Every row gives one point. To make a cloud, some directions were put in groups of two or more. Within a group, all points are equally far from the middle, so they leave a hole (a ring in 2 directions, a hollow ball in 3). The other directions are filled evenly. Then the cloud was stretched, turned, moved and blurred a little. Count the holes, and give their numbers of directions, smallest first.
(in the rows, 128 means zero)

Cloud:
[[120 131 111]
 [184 126 136]
 [ 92 180 145]
 [ 71 152 165]
 [181 166 159]
 [ 73 127 153]
 [ 93 158 187]
 [124 198 150]
 [ 90 127 177]
 [169 103 129]
 [128 189 137]
 [ 85 161 183]
 [127 200 175]
 [105  98 125]
 [ 80 134 174]
 [ 81 173 152]
 [130 202 161]
 [ 94 128 121]
 [104 190 182]
 [ 93 131 121]
 [162 170 127]
 [178 115 147]]
Holes: 1 (3)

Cloud (30 x 4):
[[179 141  69 113]
 [164 142  60 114]
 [105 139  74  92]
 [121 184  94 123]
 [168 149  69 148]
 [139 184 108 137]
 [153  64  58 142]
 [160  62  43 129]
 [115 123  60 105]
 [122  85 107 143]
 [169 167 101 118]
 [ 91 160  78  97]
 [113 110 160 130]
 [151  69  66 148]
 [ 92 153 146  76]
 [106 208 167 125]
 [155  78 129 147]
 [ 80 127  91 129]
 [194 120 132 121]
 [195  90  48 106]
 [150 144 123 165]
 [129 176  90 134]
 [156 155 138 105]
 [181 161 109 151]
 [152 111 159 134]
 [112  98  95 143]
 [147  61  96 133]
 [ 70 208 180 137]
 [ 89  97 111 122]
 [122 136  69 140]]
Holes: 1 (3)

Cloud (46 x 6):
[[116 133  52 149 150 168]
 [ 91  63  94 122  89 140]
 [ 87 135 114 154  65 169]
 [110 207  71 188 142 142]
 [ 94 158 107 143 102 163]
 [165 112 185 172 123 127]
 [134 183 147 116  93 142]
 [112  67 143 152 116 127]
 [212 227  89  91 112 134]
 [154 130 142 182 151 110]
 [162 189 169 141 166 182]
 [147  96  86  88 136 135]
 [147 173 108  73 103 125]
 [153 159  81 159 134 170]
 [ 81 151 173 157 144 131]
 [104 159  95 184  94 103]
 [148 112 135 174  70 143]
 [172 124 154 174 181 136]
 [186 133  95 127  96  71]
 [163 228 109 159 173 169]
 [140 143 132 181 138 180]
 [140 100  86 166  93 127]
 [153 160 149 103  78  80]
 [116 189  47 146  98 148]
 [109  84  99 165 190 153]
 [147 165 131 167 117  97]
 [ 89 147 145 109 113 126]
 [117 187 185 152 120 158]
 [110 176 170 137 179 145]
 [118 122 163 128 166 179]
 [ 41 118 129 152 137 181]
 [157 137  86 129 119  73]
 [146 207  44 152  75 150]
 [184  97 153 102  86  80]
 [ 98 104  50 136 116 156]
 [165 217 104 133  79 120]
 [143 178 144 169 129 185]
 [110 112 131 129 135  86]
 [107 198 107 193 162 188]
 [147 178  91 117  84  88]
 [109 157  81 141 143 171]
 [144 141 171 109 171 173]
 [125 177 170 127  86 121]
 [149 109 165 155 179 110]
 [143 107  90 119 199 153]
 [151 131 147 156  59  82]]
Holes: 1 (2)

Cloud (51 x 6):
[[ 95  96  59 154 126 125]
 [134 108 128 138 196 131]
 [ 69 141  83 176 101 157]
 [ 19 140 106 128 112 127]
 [170 108 122 158 165 130]
 [176 152 127 147 114 179]
 [120 166  51 122  76 144]
 [117  72 126 125 172 162]
 [113 137 122 149 167  71]
 [ 32 174 120 150 113 112]
 [ 45 104  72 130 140 131]
 [ 79 123  49 145  83 192]
 [152  92 107 121  99 105]
 [150  95 116 174 167 146]
 [ 71 115  59 131  99 193]
 [101  76  82 131 128 135]
 [109 145 128  91  98 105]
 [ 57 150 125 152 176 164]
 [105 142  96 136 144  65]
 [111 157 179 118 136 146]
 [106 166  99 124  80  97]
 [167 160 140 153 117 138]
 [ 41 153  75 148 108 147]
 [ 77 159  91 160  76 144]
 [ 54 125 121 176  89 124]
 [ 76  89  83 140 106 176]
 [150 143 123 137 172 106]
 [ 65 131  66 120  97 186]
 [ 73 164 183 165 129 123]
 [114  75  85 129 155 211]
 [164 105 128 100 131 131]
 [ 60 128  65 152 170 118]
 [ 77 115  62 177 121 155]
 [123 179 103 136 129  91]
 [ 25 167 120 124 100 107]
 [190 104  73 115  83 160]
 [ 79 169 184 164 122 116]
 [130  98  44 165 119 133]
 [ 51 133 108 162 179 123]
 [129  72  34 147 111 175]
 [122 173  86 127 159  92]
 [114 165  57 105 100 115]
 [119 113 153 149 118 202]
 [ 99  70 107 147 112 121]
 [112  94 120 152 159 209]
 [115  91  80 142 117 104]
 [ 86 113 135 181 164 138]
 [131 169 162 153 118 132]
 [142  62 108 155 138 216]
 [136 143  86 115  70 128]
 [165  87 122 117 102 116]]
Holes: 2 (2, 2)
